Each point is reached from the start by the listed moves, each made once or not at all, plus a little noise. Say if it took an odd or an even number of moves. Then give how often each move was made.
In the rows, zero is written as 128.

Moves:
(1): [187 127 149 106 121 118]
(2): [128 174 124 139 120 133]
(3): [104 121 199 119 136 148]
Start: [153 128 145 119  94 118]
Points:
[130 168 212 120  93 141] => even (0, 1, 1)
[151 173 142 128  86 121] => odd (0, 1, 0)
[153 128 146 118  94 120] => even (0, 0, 0)

Moves:
(1): [180 123 134 115 132 122 117 122 128 129 133]
(2): [128 171 124 118 126 135 124 122 140 129 138]
(3): [126 139 172 132 130 127 122 140 131 146 119]
(4): [133 130 122 166 130 112 121 132 118 136 134]
(5): [125 131 116 128 186 134 135 133 130 139 125]
(6): [139 134 128 147 127 181 126 145 124 121 126]
(7): [144 132 129 132 125 129 196 133 131 121 141]
(8): [131 133 125 120 129 110 131 178 133 114 124]
(9): [118 114 131 128 117 128 132 131 197 121 132]
(10): [130 119 114 119 119 133 135 138 137 171 124]
(11): [123 118 135 125 127 134 125 136 128 131 168]
Start: [126 153 119 120 116 123 138 115 122 146 104]
Points:
[181 134 122 100 166 110 205 174 207 132 158] => even (1, 0, 0, 0, 1, 0, 1, 1, 1, 0, 1)
[207 201 105 147 172 159 185 191 132 145 165] => even (1, 1, 0, 1, 1, 1, 1, 1, 0, 0, 1)
[134 189 143 147  90 118 200 148 209 200 129] => even (0, 1, 1, 1, 0, 0, 1, 0, 1, 1, 0)
[201 165 152 165 171 144 193 202 189 151 110] => even (1, 0, 1, 1, 1, 1, 1, 1, 1, 0, 0)
[132 199 106 160 169 180 129 148 123 159 154] => odd (0, 1, 0, 1, 1, 1, 0, 0, 0, 0, 1)

Moves:
(1): [172 123 103 130 121 125 120 139 133 106 112 113 121 114 122 119 128 123
 146  95 120 121 128 117 117 131 144]
(2): [141 171 133 121 140 125 137 134 120 130 132 133 141 138 140 127 129 128
 124 124 121 121 137 111 113 126 133]
(3): [140 130 153 136 127 132 127 143 130 132 124 119 125 117 136 121 125 141
 128 132 124 134 133 123 117 121 124]
(4): [117 140 130 179 123 123 143 119 126 142 114 146 105 125 127 112 106 107
 130 120 135 131 121 129 120 131 111]
(5): [148 126 135 133 186 154 136 117 129 146 129 135 133 116 138 119 125 124
 115 119 130 118 107 118 150 130 127]
(6): [128 145 118 129 114 173 136 118 134 127 134 131 126 119 132 137 128 144
 130 128 128 138 127 138 123 136 122]
(7): [137 125 123 114 132 119 178 126 126 100 119 138 117 112 137 126 133 129
 137 113 136 136 124 120 127 110 110]
(8): [119 135 124 128 135 125 124 176 146 119 114 135 124 133 125 132 140 113
 143 132 131 124 118 145 114 121 127]
(9): [125 145 133 139 130 108 121 110 169 115 110 138 129 119 144 112 122 118
 150 135 121 142 132 119 132 124 115]
(10): [141 131 129 116 125 124 138 125 141 152 130 131 120 126 117 136 143 129
 112 131 135 134 126 130 118 125 121]
(11): [137 126 132 128 123 131 130 143 130 128 159 119 132 140 131 118 127 120
 127 123 140 137 132 128 130 128 128]
(12): [134 117 132 121 126 124 129 139 129 127 126 170 161 127 105 135 133 117
 131 122 126 125 127 123 135 120 117]
(13): [132 129 101 129 128 123 146 150 119 133 118 111 176 136 115 125 104 140
 137 130 130 122 131 136 146 131 125]
(14): [123 138 147 124 120 139 144 117 136 143 118 136 137 162 119 119 135 131
 139 135 131 119 124 117 128 124 139]
(15): [131 115 119 146 128 130 107 143 134 142 125 150 132 142 176 140 123 125
 124 138 131 131 146 120 149 132 130]
(16): [135 139 119 131 130 134 117 111 133 126 124 110 137 133 123 185 121 127
 122 119 149 131 121 123 148 119 128]
(17): [129 126 142 142 124 121 125 126 127 133 129 134 138 124 123 125 155 137
 137 129 129 119 126 140 123 138 129]
(18): [115 141 139 118 136 101 121 135 157 119 127 146 133 129 128 130 107 182
 122 107 118 147 113 130 138 119 149]
(19): [130 113 129 122 136 118 133 127 110 148 153 146 108 125 113 133 110 131
 157 139 140 130 123 126 136 128 117]
(20): [146 125 128 136 121 113 129 141 117 111 129 138 129 141 129 112 121 119
 120 157 125 118 110 131 120 120 129]
(21): [128 141 132 124 122 137 136 139 124 128 119 127 126 115 134 124 116 133
 126 129 155 124 123 119 141 141 133]
(22): [140 129 108 137 142 124 114 134 125 125 128 128 120 132 111 125 146 121
 127 133 135 161 141 112 130 113 136]
(23): [132 130 124 140 147 131 137 127 137 110 148 132 123 124 119 138 130 134
 124 134 116 104 165 118 141 135 121]
(24): [132 145 142 118 123 142 144 112 129 104 120 142 124 141 125 124 111 114
 127 127 136 140 162 179 123 127 140]
Start: [115 129 143 154 144 137 111 107 126 111 125 106  85 141 133 146 147 144
 122 127 158 125 160 152 132 131 133]
Points:
[249 197 146 185 172 169 147 137 164 166  90 182 180 145 152 166 121 160
 173 143 203 104 131  95 180 126 114] => even (1, 1, 1, 0, 1, 1, 0, 0, 1, 1, 0, 1, 1, 1, 1, 1, 1, 0, 1, 1, 1, 0, 0, 0)
[178 133 180 152 193 163 173 191 157  72 149 241  92 148 175 135  95 165
 145 124 189 166 143 198 155  85 115] => even (0, 0, 1, 0, 1, 1, 1, 1, 0, 0, 1, 1, 0, 0, 1, 0, 0, 1, 1, 1, 0, 0, 0, 1)
[176 192 185 196 118 152 110 162 162 106 132 185 144 144 204 115 145 147
 141 165 177 134 174 122 134 139 114] => even (0, 1, 1, 0, 0, 1, 0, 0, 1, 0, 1, 1, 0, 0, 1, 0, 1, 0, 0, 1, 1, 0, 0, 0)
[151 181 134 237 191 129 188 181 184 123 104 219 103 164 167  86  95 169
 190 150 227 177 113 133 190 106 110] => even (0, 0, 0, 1, 1, 1, 1, 1, 1, 0, 1, 0, 1, 1, 1, 0, 1, 1, 1, 1, 1, 1, 0, 0)

Moves:
(1): [131 137 132 109 127 125 123 115 116 128 117 123 118 128 121 142 136 120
 117 110 135 137 128 129 124]
(2): [136 140 138 121 141 132 129 130 123 125 131 123 123 120 136 121 121 117
 133 137 119 118 125 130 134]
(3): [130 143 143 138 145 123 124 125 127 143 121 136 134 129 119 137 119 129
 109 129 130 130 138 131 141]
(4): [126 136 136 124 138 123 126 138 124 132 104 131 109 141 131 144 147 124
 113 112 121 124 129 139 121]
(5): [117 129 108 122 126 144 143 113 144 126 107 114 131 139 127 144 129 129
 126 120 134 141 133 134 124]
(6): [134 122 133 128 128 139 130 132 129 129 120 128 131 123 128 127 119 119
 115 123 140 118 125 128 124]
(7): [137 127 136 129 134 121 131 131 120 123 131 127 132 130 128 145 127 123
 120 125 122 133 126 138 124]
(8): [132 121 134 129 124 126 137 119 128 120 127 149 145 121 119 127 129 127
 137 131 124 118 126 140 139]
(9): [133 121 125 132 124 130 115 134 123 137 124 126 130 144 133 135 121 123
 120 128 134 128 114 147 134]
(10): [126 135 121 124 134 120 118 137 123 135 126 127 141 133 135 132 143 124
 138 147 147 126 122 121 111]
(11): [126 125 134 131 125 128 133 126 126 126 134 138 120 120 126 131 129 118
 126 136 129 127 139 129 131]
(12): [123 137 139 134 127 126 124 128 120 136 114 129 118 116 122 131 112 120
 127 119 127 131 138 135 105]
(13): [115 131 129 131 134 128 134 125 120 122 138 127 133 133 128 116 136 132
 131 121 121 120 131 133 119]
(14): [122 117 132 127 130 124 122 128 125 133 118 117 123 134 127 132 140 134
 115 132 118 129 129 126 132]
(15): [131 136 130 139 119 132 121 121 142 131 122 134 138 122 133 141 135 122
 114 136 128 121 134 132 132]
(16): [134 130 141 132 133 130 116 118 140 131 129 129 125 140 127 145 119 119
 135 141 137 120 119 121 122]
(17): [129 131 132 128 130 121 134 128 131 127 128 123 114 136 123 121 131 141
 116 134 137 133 117 133 128]
(18): [129 136 120 111 129 140 119 136 130 111 132 140 130 132 120 124 111 121
 126 131 106 135 124 135 124]
(19): [140 122 141 124 126 140 122 126 130 115 125 134 123 150 131 123 130 128
 126 133 127 148 135 132 126]
(20): [140 124 119 133 134 123 117 128 129 116 128 124 120 125 124 111 116 118
 124 130 130 130 134 129 135]
(21): [127 136 136 113 105 126 152 120 129 129 132 124 134 139 125 119 133 115
 140 130 138 138 132 120 126]
(22): [115 133 114 130 118 146 138 128 110 121 109 114 116 135 106 135 140 129
 129 115 134 125 120 119 129]
(23): [129 131 127 117 118 128 126 130 121 120 121 121 126 120 117 145 125 148
 126 120 129 113 148 141 132]
(24): [122 130 121 116 126 129 129 119 109 117 125 137 122 129 140 127 112 124
 122 114 115 127 128 123 123]
Start: [136 145 118 120 125 117 138 137 114 124 134 107 138 134 126 136 136 125
 122 107 135 122 112 122 125]
Points:
[155 174 141 107 132 116 121 137  82 104  82 138 122  97 129 164 115  79
  86 105 136  69 152 159 104] => odd (0, 1, 0, 1, 0, 1, 0, 1, 0, 1, 1, 1, 0, 0, 1, 0, 0, 0, 0, 1, 0, 0, 1, 1)
[108 178 109  42 131 166 142 118  58  67  51  83  83 188 102 180 155 123
  80  45  83 131 135 152 103] => odd (1, 1, 0, 1, 1, 0, 0, 0, 0, 0, 0, 0, 1, 1, 0, 0, 0, 1, 1, 0, 0, 1, 1, 1)
[179 154 165 101 139 111  92 104  90  98  82 129 151 157 109 205 122  97
  56 115 152 109 142 147 123] => odd (1, 0, 1, 0, 0, 1, 1, 1, 0, 1, 0, 0, 0, 1, 1, 1, 0, 0, 1, 1, 0, 0, 1, 1)
[147 179 160 128 122 112 142 109  86 104 118 127 141 157 124 134 105  85
  83  92 122 149 158 144 104] => odd (0, 0, 1, 0, 0, 0, 1, 0, 0, 0, 0, 1, 1, 0, 1, 0, 0, 0, 1, 1, 1, 0, 0, 1)
[136 169 143  96  96 149 172 121 101 104  74  77 111 181  85 197 136 101
 107 113 201 142 131 137  75] => even (0, 0, 0, 0, 1, 1, 1, 0, 0, 1, 1, 1, 0, 0, 0, 1, 1, 0, 1, 0, 1, 1, 1, 0)
[137 178 170 100  99 151 134 110  71 127  76  89 115 185  72 184 119 100
  90  66 181 122 134 151  99] => odd (1, 0, 1, 0, 0, 1, 0, 0, 1, 0, 0, 1, 1, 0, 0, 1, 0, 0, 1, 0, 1, 1, 1, 0)
[138 144 134 121 130 160 125 116 132 110  87 129 177 181 110 163 124 109
  63 109 118 131 122 179 140] => even (0, 0, 1, 0, 1, 1, 0, 1, 1, 0, 0, 0, 1, 1, 1, 0, 0, 1, 1, 0, 0, 0, 0, 0)
[163 160 136  48 102 140 159 109  73  91  84 103 158 173 131 186 124  84
 104  89 163 131 119 165 110] => even (1, 1, 0, 0, 1, 1, 1, 1, 1, 1, 0, 0, 0, 0, 0, 0, 0, 0, 1, 0, 1, 0, 1, 1)
[136 205 163  98 125 103 135 124 104 134  93 111 111 158 147 165 134  79
 106 123 154 108 105 124  76] => odd (0, 1, 0, 1, 0, 0, 0, 0, 0, 1, 0, 1, 0, 0, 1, 1, 1, 0, 0, 0, 1, 0, 0, 1)
[139 175 133  93 125 136 127 115  96 121  38  53  85 188  99 249 170 116
  51  77 146 110 102 174 126] => even (1, 1, 0, 1, 1, 0, 1, 0, 1, 0, 0, 0, 0, 1, 1, 1, 1, 0, 0, 0, 0, 1, 1, 0)
[143 192 136  83 132 124 108 133  75 103  81  81 117 199 106 185 171  54
  86 109 129 113  89 148  98] => even (1, 1, 0, 1, 0, 0, 1, 0, 1, 1, 0, 0, 1, 1, 1, 1, 0, 1, 0, 1, 1, 1, 0, 0)
